Every row gives one point. Each copy is the shape, with its points in the same order, turned, moved and blurred by noise. Some copies are also mirrored. Which?

Shape (8 x 2):
3.18	1.01
4.12	0.04
-0.53	-0.43
-0.94	1.13
-0.63	1.25
-0.96	0.35
-0.26	0.37
-0.76	-0.48
Copy 1 (8 x 2):
-0.86	4.04
0.42	4.71
1.00	-0.09
-1.12	-0.56
-1.10	-0.05
-0.25	-0.44
-0.58	0.09
0.82	-0.15
Copy 1 is: only turned
Copy 2 (8 x 2):
-2.82	-0.10
-3.45	1.27
0.97	-0.05
0.64	-1.89
0.45	-1.52
1.09	-0.98
0.44	-0.79
1.32	-0.11
Copy 2 is: only turned
Copy 3 (8 x 2):
3.79	-1.76
4.04	-3.00
-0.11	-0.94
0.33	0.62
0.61	0.53
-0.12	-0.08
0.50	-0.44
-0.40	-0.87
Copy 3 is: only turned
Copy 4 (8 x 2):
-1.13	-2.90
-3.03	-2.97
0.03	0.35
1.63	0.10
1.22	-0.51
1.09	0.15
-0.08	-0.43
0.12	0.74
Copy 4 is: only turned

Shape (6 x 3):
1.98	1.71	1.91
1.32	-2.27	-0.19
-0.83	0.91	0.99
1.66	-0.24	1.77
-1.82	-1.49	-0.63
-2.47	0.66	-1.92
Copy 1 (6 x 3):
-0.96	0.45	3.12
3.15	-1.56	1.36
-0.50	0.04	0.13
0.12	-0.96	2.48
1.91	-0.54	-1.74
1.06	1.59	-2.03
Copy 1 is: only turned
Copy 2 (6 x 3):
1.40	-0.55	-2.54
1.89	-0.86	1.56
-0.49	-1.09	-1.33
2.26	-1.06	-1.24
-0.78	-1.15	1.78
-2.86	0.70	1.29
Copy 2 is: mirrored
Copy 3 (6 x 3):
1.89	1.26	1.54
-1.57	-1.37	1.18
1.25	0.66	-1.14
0.84	-0.24	1.53
-1.53	-1.32	-1.81
-1.44	1.06	-3.22
Copy 3 is: mirrored
Copy 4 (6 x 3):
-1.85	-2.29	0.39
-0.52	1.10	-2.63
0.98	-0.74	0.44
-1.22	-1.38	-1.43
2.08	1.39	-1.15
2.36	1.71	2.31
Copy 4 is: mirrored

Shape (7 x 4):
0.20	-0.34	-2.15	0.47
-2.24	0.80	2.68	-0.87
1.83	1.47	1.14	0.40
-0.68	-0.89	0.34	2.08
2.24	-0.76	-1.78	-1.52
0.12	-0.71	0.03	-0.80
-2.44	-1.42	2.40	1.55
Copy 1 (7 x 4):
-1.31	0.24	0.30	-1.97
3.24	0.93	2.36	0.76
2.34	-0.57	-1.66	-0.94
0.94	-1.94	2.06	-1.53
-2.02	0.14	-1.35	-0.02
-0.26	0.08	0.62	0.59
2.26	-1.67	3.55	-0.09
Copy 1 is: mirrored
Copy 2 (7 x 4):
-1.07	1.37	-1.13	-1.93
1.21	-1.51	-1.35	2.60
-0.55	-2.48	0.56	-1.11
-1.83	-0.38	-2.76	-0.16
-1.40	1.41	1.94	-1.69
-0.82	0.53	0.09	0.11
-1.47	-1.11	-3.53	2.50
Copy 2 is: only turned
Copy 3 (7 x 4):
-1.25	0.38	-0.35	-0.32
3.65	-1.07	-1.59	1.64
2.27	-0.09	1.33	-1.34
1.12	1.82	-0.84	0.88
-1.36	-0.53	2.21	-0.22
0.28	-0.28	0.71	1.17
3.02	1.74	-1.61	2.52
Copy 3 is: mirrored
